Every row gives one point. The points of each table are mixes of a few directions, plus a little noise. Count the directions of each table, and those that both share. Where both have some left over, give the other angles between the two spaces (their principal angles), to ten degrees, smallest first.
In the rows, 128 means zero.

First (5 x 3)
[[ 94  91 169]
 [147 111  92]
 [101 140 171]
 [127 178 147]
 [170 121  61]]
Second (7 x 3)
[[164  92  59]
 [120 137 144]
 [108 146 164]
 [104 152 174]
 [ 98 158 185]
 [143 112  97]
 [159  97  72]]
Directions: first 2, second 1, shared 1

First (8 x 4)
[[ 65 120 100  56]
 [164 132 145 171]
 [117 126 124 116]
 [152 131 138 155]
 [175 135 149 183]
 [ 66 119  99  53]
 [175 135 150 186]
 [109 125 119 105]]
Second (6 x 4)
[[173 100 186  50]
 [141 124 173  93]
 [137 116  88 135]
 [104 147 127 158]
 [118 127  66 166]
 [ 95 153 127 167]]
Directions: first 1, second 2, shared 0; angles 80

First (6 x 6)
[[218 137  64 138 111  24]
 [105 126 144 126 133 154]
 [102 125 148 124 132 160]
 [ 79 123 164 124 137 184]
 [170 133  95 133 119  79]
 [ 93 125 151 123 135 166]]
Second (9 x 6)
[[ 75 114 194 138 118 158]
 [132 103 201 172  70  33]
 [136 144  79 104 160 170]
 [139 128 125 132 122 109]
 [104 115 177 144 109 118]
 [146 140  84 112 147 144]
 [168 137  87 125 130  96]
 [ 84 122 164 125 134 175]
 [168 150  44 100 162 148]]
Directions: first 1, second 2, shared 1

First (7 x 8)
[[ 73  99 132 119 129 108 151 123]
 [206 187 129 173 105 133  85 142]
 [206 178 125 157 115 144  88 137]
 [200 152 114 117 144 177 101 125]
 [ 64  73 128  83 146 124 168 117]
 [ 52 108 122 140 149 136 144 105]
 [ 94  97 145 109 103  75 156 144]]
Second (9 x 8)
[[ 88  85 150  96  97  60 166 150]
 [136 138 123 135 135 142 121 123]
 [114 158 119 181 139 150 107 111]
 [154 143 119 133 142 159 112 120]
 [115  82 147  74 103  75 164 152]
 [100  92 145  98 105  75 159 146]
 [155 211  92 227 175 229  62  84]
 [112 105 139 108 113  95 148 140]
 [180 135 119 102 144 166 116 125]]
Directions: first 3, second 2, shared 2

First (9 x 9)
[[102 156 192  83 173  68 101 197 137]
 [112  82 112 138  97 174 154 108 135]
 [164 177  95 159  66 139 130  38 156]
 [121 196 125 154  94 151 112  54 139]
 [173  72 116 122 112 110 161 121 135]
 [104 162 160 108 192  95  92 196 104]
 [135  80  88 139 147 151 139 162 101]
 [118  81  97 122 122 145 140 178 136]
 [124 146 166 128 148 118 123  99 110]]
Second (10 x 9)
[[132 130 126 128 130 125 127 132 127]
 [138 130 124 127 135 118 125 135 127]
 [115 124 137 128 114 141 133 111 131]
 [184 145  89 125 175  70 105 195 108]
 [108 122 141 129 111 149 136 104 136]
 [ 53 106 180 133  63 204 160  39 159]
 [175 143  95 126 169  81 107 183 109]
 [ 71 110 168 133  81 183 151  64 149]
 [103 123 146 129 106 154 139  98 138]
 [204 151  75 124 191  52  97 218  98]]
Directions: first 5, second 1, shared 1

First (11 x 11)
[[136 105 117 149 127 126 131 146 144 154 161]
 [107 172 145  81 130 132 119  95 100  81  67]
 [188  71 150 166 121 153 149 149 145 165 127]
 [ 44 159  57 129 137  76 107 145 139 138 229]
 [116 217  99 122 170  98  88  72 132  53 170]
 [107 107 153  94 100 144 145 145 103 144  63]
 [131  90 141 128 107 141 144 153 124 160 106]
 [224  97 179 152 132 171 144 112 131 120  74]
 [158 108 152 132 123 148 136 128 124 130  94]
 [ 25 132  72 110 116  86 121 167 127 166 189]
 [169 146 140 142 149 135 119  99 134  95 129]]
Second (8 x 11)
[[ 64 165  64 156 168 103 103 137 119  89 159]
 [225 122 178 119 110 139 135  89 158 143 152]
 [225  95 193 109  89 148 149 105 156 170 132]
 [110 165 122 116 146 125 114 107 110  82 102]
 [129 146 122 132 139 123 120 117 129 111 137]
 [186  86 191  97  82 154 153 123 134 170  91]
 [ 37 108  78 143 131 120 130 185 105 142 112]
 [ 49 138  69 152 151 109 117 162 113 115 138]]
Directions: first 3, second 3, shared 2; angles 40

First (11 x 12)
[[178 122 109 170 139  92  82 140 139 158 109 107]
 [ 87 123 107 107  83 171 129  97 147 110 170 146]
 [107 203 132  78 109 148  85  77 136 124 156 189]
 [142 142 102 136 111 129  79 109 151 146 139 133]
 [114  73 164 140 129  96 193 150  80  72 142 147]
 [135  76 161 151 152  91 189 169  87  98 112 116]
 [131 100 120 146 116 119 130 132 127 119 139 125]
 [122 166  88 113 100 167  70  92 174 159 143 129]
 [133  93 192 133 206  99 237 203  72 116  60  81]
 [113 162 104 107  88 152  79  82 153 128 166 165]
 [147 148 127 128 175 143 135 158 144 178  71  69]]
Second (10 x 12)
[[150 101 100 133 109 205  96 109 153 122 128 118]
 [115 131  94 159  97 151 127 110 151 141 142 134]
 [124 175 133 141 167  73  96 140 145 167 109 111]
 [209  62 138 169 136 190 149 137  86  95  91 148]
 [ 99 145 134 107 104  67 204 139  98 161 158 138]
 [ 88 147 161 173 158  71 130 134 120  70 123 163]
 [111 172 156 110 167  62 101 144 133 123 114 116]
 [120  61 134 131 132 223 114 113 134 140 158 124]
 [142  93  86  80  46 192 177 110 121 124 158 126]
 [125 195 147  79 164  41  88 148 140 136 102 100]]
Directions: first 4, second 6, shared 2; angles 60, 60

First (9 x 14)
[[ 93 110 101 148 107 101 110 141  89 147 131 164 163 183]
 [126 101 151 210 133  99 122 189  74 120 147 117 202 182]
 [131  99 137 193 191 118 155 154  99 101 146 115 142 129]
 [167 163 124  20  73 191  88  81 195 156  88 111  73 100]
 [133 105  87  78 138 166 107 104 151 140 101 131  79 129]
 [151 215 159 107 120 148 153  43 135 139 139 151 106  70]
 [101 131 144 118 101  82 146 164 156 109 138 119 134 107]
 [102  97 119 196 188  95 162 149  88 105 153 140 144 136]
 [147 133 131  83 102 152 109 128 164 132 110 106 108 116]]
Second (9 x 14)
[[113 124 135 119 145  82 135 119 160 134 142 144  79  92]
 [ 90 151  98  86 122 121 144  79 142 136 128 171  83 114]
 [165  95 119 189 187 115 127 129  88 138 133 129 169  90]
 [142 190 186 154 111 159 154 121 110 104 146 107 153 150]
 [101 164  82 102 132  87 133  29 116 179 134 222  98  71]
 [103 158 120 137  93 146 148 129  89 115 129 139 185 166]
 [198  92 174 126 130 197  84 191 161 110 105  32 118 167]
 [118  90 126  88  85  89  82 173 177 148 115 117 103 140]
 [121  88 112 151 147 157 146 182 109  88 120  89 165 162]]
Directions: first 5, second 6, shared 4; angles 40

First (8 x 18)
[[125 121 126 125 148 118 137 136 137 135 101 131 120 137 120 130 139 123]
 [129 118 149 121 152  97 148 135 123 144 110 123 116 135 117 136 142 123]
 [136 127 163 123 128 101 142 123 107 140 149 115 125 122 126 136 129 130]
 [103 134   7 144 127 223  79 145 202  86  58 171 141 147 135 101 123 120]
 [140 108 214 110 171  35 184 132  90 174 125 103 102 132 106 154 155 124]
 [147 135 204 122 101  84 145 106  71 145 208  97 131 104 135 142 115 140]
 [124 155  66 146  64 214  71 110 143  83 173 143 160 110 157 105  89 140]
 [121 127  95 131 135 151 118 135 151 119 100 140 128 136 127 122 130 124]]
Second (11 x 18)
[[158  58 133 116  57 150 145 148 127 232 164 150 146 132 143 107 117 118]
 [124 149 169 129 120 163 108  92 178 102 117 125 105 117 118 141 122 139]
 [121 197 116 137 193  75 125 114 104  48  75 146 115 150 127 162 122 124]
 [100 180 114 179 152 118 133  71 141  66  87 139  98 102  75 101 108 153]
 [157  57 121  90  65 123 142 142 135 170 170  94 153 133 153 123 139 155]
 [133 132 127 117 153 129 124 155 108 141 121 136 129 133 146 142 137 104]
 [119 170 138 154 127  96 125 100 131  84 120 161 134 166 117 142 101 127]
 [127 166 100 142 162  71 142 110 101  78  91 142 124 143 117 136 116 136]
 [128  64 141 110  64 176 123 135 164 174 185  87 141 105 131 102 141 150]
 [ 80 115 141 143 120 186 102 154 144 140 190  98 148 108 117  98 145 113]
 [157 119 105  88 194 122 138 188  75 166  87 129 114 113 163 154 160  90]]
Directions: first 2, second 6, shared 0; angles 50, 70

First (11 x 18)
[[136 106 115 108 106 102 147 143 155 152 118 171 180 196 101 184 105 114]
 [119 163 182 210 126 204  93 105  96 110 102   9  70  60 144   7 169 142]
 [131 117  89  67 153  80 140 133 131 121 164 200 130 124 139 189 111 129]
 [134 109 112 103 115  99 147 140 149 145 127 176 168 180 110 183 108 116]
 [126 137 142 151 127 150 118 122 119 124 120  95 113 110 133  94 141 133]
 [128 132 108  97 156 110 125 125 115 110 156 153 103  90 149 138 128 136]
 [128 127 114 110 139 115 131 127 125 124 141 148 121 118 137 142 125 131]
 [128 134 131 133 135 135 122 124 122 121 129 117 114 110 134 112 133 132]
 [134 109 107  96 120  96 146 142 149 144 134 180 165 175 113 187 108 119]
 [122 147 136 140 150 147 110 115 105 106 139  95  82  67 153  85 147 141]
 [129 125 171 196  82 172 127 131 143 152  77  65 160 179  96  89 135 116]]
Second (11 x 18)
[[138 123 139 143 140  97 116 155 155 162  98 134 106 163  81 128 159 174]
 [ 99 121 169 129 128 160 110 126 127 141  78 123  90 106  77 128 144 149]
 [132 135 100 112 117 141 147 106 104  91 177 125 163 104 191 128  92  78]
 [104 116 181 139 137 140 101 146 146 167  53 128  72 131  41 129 168 181]
 [101 122 163 125 126 163 113 122 123 137  89 121  98 103  91 128 137 140]
 [166 137  76 129 128  84 151 134 131 113 193 136 177 160 192 126 109 105]
 [108 125 155 127 127 152 119 123 125 133  98 124 105 111  97 129 138 139]
 [133 129 130 133 133 116 126 137 136 137 123 130 124 140 119 127 135 140]
 [186 140  55 135 131  52 157 144 141 119 209 140 190 187 204 125 111 110]
 [ 90 123 167 116 119 189 115 107 107 118  96 117 103  76 106 129 124 118]
 [151 139  79 117 119 116 154 112 110  94 201 131 183 125 212 127  89  77]]
Directions: first 2, second 2, shared 0; angles 60, 70
